Every row gives one point. Two turns around zero, p and q, are shown by what they do to some points. Write where each new point lands after one turn and then the other. Backwards means that the second turn is done in reverse. Each puzzle has new turns, and all numbers are rounded.

Turn p:
[1.9 1.6 4.1] -> [ 1.3 -0.8  4.5]
[-2.2  2.2  3.6] -> [-2.8 -0.2  3.9]
[-1.2 -0.7  3.6] -> [-1.5 -2.6  2.5]
[ 2.8  2.1 -8.3] -> [ 3.3  6.4 -5.4]
[-1.5 -5.2 -3.1] -> [-0.6 -2.7 -5.6]
Turn q:
[-0.9 -3.3 -4.8] -> [ 2.1 -4.2 -3.5]
[-1.6 -0.1  4.2] -> [-4.1  1.4  1.0]
[1.0 8.0 0.1] -> [3.3 7.3 1.1]
[ 1.5 -4.6  0.5] -> [-1.2 -4.5  1.4]
Where do these land?
q, then p: [ 3.0 -2.8  1.1] -> [-0.2 -4.1  0.9]
p, then q: [-1.3 -6.8  0.7] -> [ 0.0 -6.5 -2.5]
q, then p: [-3.5  6.1  1.4] -> [-1.3  6.8  1.9]
p, then q: [ 1.9  3.5 -3.2] -> [3.0 3.9 1.3]

Turn p:
[-0.6  0.0  0.8  1.5 -3.8  4.5] -> [-3.9  0.7  1.9  0.7 -0.9  4.2]
[ 5.2 -3.9  5.5 -5.1  2.6 -3.5] -> [ 5.1 -3.9  6.8 -2.5 -0.2 -4.9]
[ 1.1  1.7 -4.5  5.1 -3.5  1.1] -> [ 0.7  3.6 -3.0  1.8 -1.0  6.1]
[-2.6  1.9 -0.5  1.5 -3.1 -3.9] -> [ 0.0  4.6 -1.1  3.5 -0.8 -1.6]
[ 0.0 -5.9  3.5 -3.0  6.2 -2.2] -> [ 2.3 -7.4  1.4 -1.0 -1.5 -5.9]
[ 0.4  5.5  0.2  5.0 -1.5  4.1] -> [-2.3  1.9 -0.8  2.8  4.6  6.0]
[-3.6  0.7 -4.9 -5.1  3.0 -0.1] -> [-2.0  0.6 -5.0 -5.3 -0.2 -3.9]
Turn q:
[ 7.5 -0.2 -0.8  3.6 -5.3 -6.2] -> [ 4.9 -1.2  0.3  6.1 -8.6  0.2]
[-6.6  1.7 -1.9  1.3 -4.8  0.1] -> [-6.6  1.8 -2.4 -1.9 -3.1  3.1]
[ 2.3 -3.3 -1.8 -3.9 -5.1 -2.2] -> [ 2.1 -1.1  3.6 -3.1 -6.1  0.3]
[ 0.0 -1.2 -0.1  2.1  1.5  5.4] -> [-1.3 -0.8  2.3  1.3  4.4  3.0]
[-2.8 -3.4 -2.7 -2.4  6.0 -0.7] -> [-1.0 -5.4 -0.9 -4.0  3.6 -3.1]
[ 1.6 -0.6  8.4 -4.8  1.7 -3.5] -> [ 3.0  4.8  2.6 -0.8  0.3 -8.5]
[-1.0  0.6 -1.8  3.9  5.2  2.6] -> [-1.3 -3.0 -2.4  2.4  5.5  1.3]
[ 1.0  2.8 -1.0 -1.9  1.5 -2.5] -> [ 2.8  0.3 -3.3 -1.2 -0.5 -1.2]
[-2.0  3.7  1.9  2.0 -0.7  7.0] -> [-2.5  4.7  0.2  1.2  4.6  4.8]
Where do these land?
p, then q: [ 6.3 -1.3  4.3  2.4  0.3  4.0] -> [ 0.0  1.2  7.0  2.1  5.1 -1.3]
p, then q: [ 1.0  5.2 -0.9  3.7  2.4 -0.8] -> [ 2.2 -3.5 -2.6  1.7  4.5  1.5]
p, then q: [-5.8 -4.0 -1.5 -0.5 -0.9 -4.5] -> [-1.9 -0.7 -2.6  1.2 -7.7  1.2]
p, then q backwards: [ 2.8 -2.1 -3.4 -5.4  4.2  1.7] -> [-1.4 -1.2 -4.4 -6.7  1.9 -1.4]
p, then q: [-5.2 -3.8 -2.5  1.8 -7.8 -1.0] -> [-4.9  4.8 -2.2  1.3 -5.1  5.7]
q, then p backwards: [-5.6  4.5  2.3  0.1  1.9  0.5] -> [-4.3  5.5 -3.1 -1.3  0.0  0.6]
p, then q backwards: [ 6.5  1.5  1.7 -2.1 -0.1  0.0] -> [ 3.3 -1.6  0.3 -4.4  0.6  4.3]

Turn p:
[-4.0 -3.4  3.8 -5.2 -5.7  6.2  2.5 -1.8 -3.8] -> [-4.3  2.1 -0.9 -2.9 -8.7  6.5 -3.6  0.8  0.0]
[ 1.5 -0.3 -2.2  5.4 -0.6 -0.3  2.7 -3.1  6.9] -> [-1.8 -1.7  1.1  2.0  1.4 -5.3  0.1 -4.4  6.3]
[-4.8 -3.8  8.4 -3.9 -0.1  5.4  4.3  0.7 -0.7] -> [-6.0 -1.1  5.6 -2.4 -6.4  7.4 -0.3  0.2 -1.2]
[-2.2  0.3  2.6 -3.6 -3.0  3.0  6.0  5.2 -6.3] -> [-0.7  5.5  1.5  2.9 -6.6  6.7  1.1  0.3 -3.8]
[ 4.5  3.8 -0.9  1.2  3.5 -3.2 -2.4 -4.3 -0.8] -> [ 5.8 -1.9 -0.7 -2.5  4.3 -2.9 -1.2 -3.2 -1.3]
[-1.4  3.5 -0.8 -4.1 -0.5 -1.9 -0.1  0.6  2.6] -> [-0.1  4.5  1.6 -3.3  1.2 -1.9  1.3  1.5  0.0]
[ 5.3  3.2 -2.8  1.6  0.3  0.0 -5.1  4.8  1.0] -> [ 6.7 -0.2 -1.6  2.1  3.5 -1.0  3.1  4.1  2.8]
[-2.1 -2.3  0.8  8.0 -1.8 -4.6 -2.5 -1.7  2.2] -> [-2.2 -4.3  1.1  4.7  2.2 -5.8 -5.1  1.2  0.7]
[ 0.4  2.9 -6.5  1.9  5.2 -0.6 -4.0  0.5 -0.8] -> [ 2.2  0.3 -4.4  0.7  8.5 -0.1  1.6 -0.2 -0.3]
[ 2.8 -4.0 -2.5 -1.2  2.6 -4.0 -1.5 -0.9 -0.4] -> [ 0.3 -3.4 -3.6 -1.2  0.6 -3.6  2.9 -0.2 -3.2]
Turn q:
[-3.8 -1.2  4.4 -3.6 -0.1  2.0  0.6  2.2  0.3] -> [ 0.9 -2.6 -1.0 -4.7 -0.3 -1.7  1.9  4.4 -0.6]
[-4.6 -3.6 -7.4 -3.1  0.1 -1.7  4.5 -8.9 -5.5] -> [ -1.5   5.8  -2.7   2.4  -0.9   1.9   0.1  -0.3 -13.3]
[-0.1  2.7  0.9  2.7 -0.8 -2.7 -2.7  4.4  5.4] -> [-3.4 -2.5  2.1  0.0  3.4 -3.2 -0.5 -1.3  5.8]
[ 0.5 -4.6  0.1 -2.9 -1.2  0.2 -3.5  2.1 -2.5] -> [ 2.6 -1.9 -5.9  1.3  1.1 -0.3 -0.6  2.4  0.0]
[-3.3 -3.0 -7.4  1.3 -0.8  0.6  6.1 -3.9 -1.6] -> [-3.7  4.9 -1.3  1.6  0.6  3.6  4.4 -2.0 -7.3]
[ 6.4 -3.3  0.6 -4.9 -6.0 -0.2  5.8 -3.7 -1.1] -> [ -0.6   0.0  -4.2   4.1 -10.7  -0.2   2.9   0.2  -2.0]
[-1.1  1.3  3.1  6.1  0.5  0.3 -3.4 -2.0  3.6] -> [-2.2 -4.6  4.2 -1.4  2.1  2.8 -3.3 -2.5  1.9]
[ 1.3  3.4  1.9  7.7  3.5 -3.0  0.5  2.8 -1.0] -> [ 2.5 -1.1  7.7  2.8  3.8  0.7  1.1 -2.3  3.2]
[-2.6  5.7  0.8 -1.2  2.4 -1.4 -4.7  2.3 -0.8] -> [ 1.1  1.7  2.8 -1.8  3.9 -3.4 -4.6  3.0  2.2]
[ 2.8  2.6  2.7  1.7  6.6  0.1 -3.5  3.6  4.9] -> [ 3.4 -1.6  2.7 -4.0  2.7 -2.8 -1.8 -4.8  6.3]
[ 4.5  0.0  0.2 -3.7 -4.1  5.9  0.4  1.0 -1.8] -> [ 1.0  2.1 -4.4 -0.4 -5.7  2.8  0.5  3.2  3.7]
Where do these land?
q, then p: [-2.4  2.5 -0.2 -3.1  4.0 -3.4  5.0 -2.4 -0.6] -> [ 4.1  2.2  2.5 -0.4 -2.3 -0.7 -2.9 -0.7 -6.1]
p, then q: [-0.7 -2.6  0.4  3.1  2.1  2.8 -2.9  7.2  2.2] -> [ 0.6 -2.2  1.1 -2.7  3.3  2.5  7.5 -1.8  2.2]
p, then q: [ 1.9  3.2  3.0 -3.0  0.1 -0.2  2.8 -1.6  5.3] -> [-0.7 -2.8  1.5 -1.9 -5.8 -4.6 -0.7  0.9 -0.5]
q, then p: [-2.7 -0.2 -0.9  2.3  3.9  2.0 -2.9  2.5  2.5] -> [-0.9 -1.6  0.4 -5.3  2.5  1.3  3.3 -1.6 -0.8]
p, then q backwards: [ 4.2  1.7  7.2 -5.1 -1.8 -1.2  1.5 -3.0 -5.2] -> [ 1.6  0.6  5.1 -2.7  5.3  3.3  2.5 -7.4 -2.0]
p, then q: [-4.0 -4.7  0.5  1.2  2.0  5.0 -5.5  1.6  2.8] -> [-0.5 -1.3 -4.0 -6.0  5.6  0.4  4.9 -0.2  0.2]
p, then q: [ 2.6  0.8 -4.6 -0.5  1.7 -1.6  2.9 -5.7  1.4] -> [-1.4  2.4  0.2  1.3 -2.5 -2.6 -3.4 -3.7 -5.5]
q, then p: [-1.9 -4.0  0.3  4.4  2.8 -2.6 -5.8  3.2  4.1] -> [-4.1 -6.8 -2.0 -3.5  3.7 -0.8  3.0 -2.9 -1.9]
q, then p: [-2.9 -1.5 -3.5  7.5 -2.2 -0.1  4.6 -2.4 -1.1] -> [-2.9 -0.5  2.4  2.3  0.0  7.6 -3.6 -4.6 -0.1]
p, then q backwards: [-6.5 -3.5 -4.8  2.0 -4.5 -3.0  2.2  0.0  0.8] -> [-0.4  2.1 -5.9 -3.5 -6.2 -4.3 -1.0 -1.1  2.5]
q, then p: [ 7.0  0.1  0.1 -3.9 -3.7  2.0 -0.3  2.4 -6.0] -> [ 4.0  2.5 -1.1  5.7 -0.3 -3.5  1.7  1.5  7.1]
q, then p: [ 5.7  8.4  2.6 -5.0 -4.3  0.4 -1.5 -1.9 -6.3] -> [ 5.9  2.0  3.1  4.4 -0.7 -3.4 -2.0  9.3  5.4]
